Every row gives one point. The points of each table are mixes of a few directions, plus a little noise. How many directions does each table use, and how many do they share? Where both have some left over, give the other angles between the two spaces (their principal angles), to ten degrees, smallest first.

First:
array([[-0.38, -0.04,  0.17],
       [-0.52, -0.06,  0.25],
       [ 0.30,  0.04, -0.14],
       [ 0.25,  0.04, -0.11],
       [ 0.51,  0.06, -0.22],
       [-0.57, -0.07,  0.27],
       [ 0.41,  0.04, -0.19]])
Second:
array([[-0.02,  0.03, -0.02],
       [-0.52,  0.94,  0.04],
       [ 0.17, -0.33, -0.02],
       [ 0.08, -0.19,  0.01],
       [-0.08,  0.15,  0.01],
       [ 0.10, -0.18, -0.01],
       [ 0.22, -0.42,  0.00]])
Directions: first 1, second 1, shared 0; angles 70

First (9 x 6):
array([[-0.33,  0.21,  0.35,  0.22, -0.45, -0.10],
       [ 0.06, -0.23, -0.11, -0.28,  0.06,  0.01],
       [-0.30, -0.16, -0.04, -0.04, -0.05, -0.30],
       [-0.32, -0.30, -0.05, -0.21, -0.08, -0.31],
       [ 0.55,  0.32, -0.38,  0.37,  0.70,  0.18],
       [-0.37,  0.01,  0.02,  0.19, -0.08, -0.37],
       [ 0.47, -0.23,  0.07, -0.62, -0.08,  0.62],
       [-0.14,  0.46,  0.19,  0.60, -0.14, -0.11],
       [ 0.35, -0.05, -0.07, -0.26,  0.15,  0.32]])
Second (8 x 6):
array([[ 0.51,  0.18, -0.30,  0.15,  0.53,  0.24],
       [-0.09, -0.03,  0.12, -0.06, -0.18,  0.01],
       [-0.59, -0.21,  0.11, -0.02, -0.31, -0.48],
       [-0.36, -0.13,  0.29, -0.15, -0.48, -0.11],
       [-0.13, -0.05,  0.34, -0.20, -0.48,  0.16],
       [ 0.19,  0.07, -0.59,  0.35,  0.82, -0.31],
       [ 0.13,  0.04,  0.22, -0.14, -0.25,  0.31],
       [ 0.34,  0.12, -0.19,  0.09,  0.34,  0.17]])
Directions: first 3, second 2, shared 2

First, 10 rows:
array([[ 0.04,  0.45,  0.30, -0.17, -0.05, -0.13,  0.19,  0.29],
       [-0.08,  0.53,  0.32, -0.17,  0.07,  0.08, -0.01,  0.32],
       [ 0.16, -0.22, -0.55,  0.34, -0.06,  0.40, -0.02, -0.07],
       [ 0.03, -0.25, -0.21,  0.00, -0.04,  0.22, -0.19, -0.36],
       [ 0.10,  0.15, -0.05,  0.02, -0.15, -0.21,  0.25,  0.17],
       [-0.29, -0.69,  0.12, -0.03,  0.27, -0.08, -0.44, -0.50],
       [ 0.20,  0.36,  0.75, -0.32,  0.08, -0.03,  0.33,  0.12],
       [ 0.23,  0.25, -0.35,  0.05, -0.32, -0.05,  0.29,  0.14],
       [-0.04,  0.31, -0.72,  0.02, -0.43, -0.06, -0.13,  0.06],
       [-0.33, -0.89,  0.39,  0.26,  0.63, -0.13, -0.27, -0.17]])
Second (10 x 8):
array([[-0.12,  0.21, -0.07,  0.25,  0.02,  0.32,  0.09,  0.03],
       [-0.06,  0.42, -0.05,  0.29,  0.02,  0.52,  0.21,  0.05],
       [ 0.00, -0.79,  0.07, -0.21, -0.03, -0.61, -0.35, -0.05],
       [-0.18, -0.42, -0.01,  0.21,  0.01, -0.03, -0.18,  0.01],
       [ 0.19, -0.05,  0.07, -0.31, -0.03, -0.29,  0.00, -0.03],
       [-0.57,  0.45, -0.51, -0.14,  0.04, -0.48, -0.30, -0.21],
       [ 0.00,  0.54, -0.05,  0.20,  0.02,  0.49,  0.25,  0.04],
       [-0.07,  0.14,  0.02,  0.41,  0.02,  0.58,  0.17,  0.09],
       [ 0.53, -0.10,  0.41, -0.01, -0.04,  0.39,  0.33,  0.16],
       [ 0.29, -0.38,  0.12, -0.69, -0.04, -0.86, -0.19, -0.11]])
Directions: first 5, second 3, shared 1; angles 30, 40

First, 8 rows:
array([[ 0.09,  0.36, -0.08,  0.09, -0.16,  0.58,  0.41,  0.18, -0.17,
         0.32,  0.01],
       [-0.02, -0.09,  0.16,  0.03,  0.01, -0.04, -0.16,  0.13,  0.02,
         0.09,  0.32],
       [ 0.00, -0.29, -0.06, -0.17,  0.36, -0.62, -0.43, -0.12,  0.25,
        -0.36, -0.40],
       [ 0.08,  0.01, -0.36, -0.19,  0.33, -0.34, -0.05, -0.21,  0.17,
        -0.35, -0.94],
       [ 0.01,  0.04,  0.05,  0.03, -0.02,  0.10,  0.01,  0.10, -0.02,
         0.10,  0.12],
       [-0.14, -0.24,  0.23,  0.05, -0.18, -0.17, -0.15, -0.11, -0.03,
        -0.06,  0.51],
       [-0.07,  0.01,  0.02,  0.06, -0.24,  0.11,  0.19, -0.15, -0.13,
        -0.02,  0.17],
       [ 0.04,  0.19,  0.05,  0.08, -0.12,  0.38,  0.19,  0.19, -0.11,
         0.27,  0.22]])
Second (8 x 11):
array([[-0.03,  0.30, -0.21, -0.16,  0.04,  0.09,  0.14,  0.12,  0.13,
         0.13, -0.46],
       [-0.05, -0.10,  0.04,  0.10, -0.22,  0.02,  0.14, -0.25, -0.15,
        -0.13,  0.19],
       [-0.22,  0.25, -0.09, -0.28, -0.05, -0.17, -0.02,  0.15,  0.29,
         0.16, -0.27],
       [ 0.03, -0.32,  0.36,  0.28, -0.14,  0.08, -0.13, -0.02, -0.24,
         0.00,  0.85],
       [ 0.01, -0.38,  0.16,  0.14,  0.03, -0.27, -0.22, -0.23, -0.10,
        -0.28,  0.31],
       [ 0.12,  0.26, -0.23, -0.15,  0.30,  0.07,  0.00,  0.24,  0.17,
         0.12, -0.61],
       [-0.10, -0.14,  0.09,  0.15, -0.38,  0.05,  0.23, -0.38, -0.26,
        -0.17,  0.36],
       [ 0.24,  0.18, -0.10, -0.06,  0.43,  0.13, -0.13,  0.38,  0.14,
         0.18, -0.37]])
Directions: first 3, second 4, shared 3

First (10 x 12):
array([[-0.09,  0.07,  0.15,  0.13,  0.37, -0.18,  0.35,  0.07, -0.06,
         0.04, -0.05, -0.23],
       [ 0.05, -0.06, -0.09, -0.11, -0.15, -0.10,  0.20, -0.05, -0.02,
         0.06,  0.03, -0.04],
       [ 0.10,  0.14, -0.12, -0.21, -0.38, -0.04, -0.09, -0.13, -0.06,
        -0.03,  0.10, -0.02],
       [ 0.34,  0.02, -0.35,  0.07,  0.43, -0.16,  0.36, -0.15, -0.37,
        -0.06, -0.09,  0.15],
       [ 0.13,  0.17, -0.10, -0.19, -0.20, -0.13, -0.03, -0.12, -0.02,
         0.01,  0.10,  0.03],
       [-0.19,  0.19,  0.28, -0.09, -0.07, -0.23,  0.16,  0.06,  0.15,
         0.10,  0.08, -0.32],
       [-0.24, -0.22,  0.18,  0.37,  0.13,  0.63, -0.74,  0.21,  0.16,
        -0.17, -0.13,  0.24],
       [-0.01, -0.26, -0.12, -0.01, -0.24,  0.19, -0.01,  0.00, -0.02,
        -0.01, -0.03,  0.06],
       [ 0.05, -0.22, -0.03,  0.12,  0.26,  0.12, -0.22,  0.08,  0.19,
         0.02, -0.08,  0.37],
       [-0.13,  0.19,  0.18, -0.07, -0.13, -0.09,  0.01,  0.02,  0.05,
         0.02,  0.07, -0.24]])
Second:
array([[ 0.07,  0.23, -0.10,  0.10,  0.10,  0.07, -0.01, -0.09, -0.36,
        -0.18, -0.02, -0.14],
       [ 0.09,  0.24, -0.11,  0.13,  0.11,  0.10, -0.01, -0.10, -0.42,
        -0.20, -0.04, -0.17],
       [ 0.09,  0.23, -0.10,  0.09,  0.12,  0.10, -0.01, -0.09, -0.38,
        -0.18, -0.03, -0.17],
       [-0.04, -0.08,  0.04, -0.03, -0.04, -0.04,  0.01,  0.04,  0.15,
         0.06,  0.01,  0.05],
       [ 0.06,  0.18, -0.08,  0.08,  0.08,  0.08, -0.01, -0.07, -0.28,
        -0.14, -0.02, -0.11],
       [-0.12, -0.33,  0.15, -0.17, -0.14, -0.12,  0.02,  0.13,  0.54,
         0.25,  0.05,  0.23],
       [-0.02, -0.02,  0.01, -0.01, -0.02,  0.00,  0.01,  0.01,  0.05,
         0.03,  0.00,  0.02],
       [ 0.05,  0.14, -0.05,  0.07,  0.05,  0.05, -0.01, -0.05, -0.24,
        -0.12, -0.02, -0.10],
       [-0.20, -0.58,  0.25, -0.26, -0.27, -0.23,  0.04,  0.24,  0.94,
         0.45,  0.06,  0.39]])
Directions: first 5, second 1, shared 1
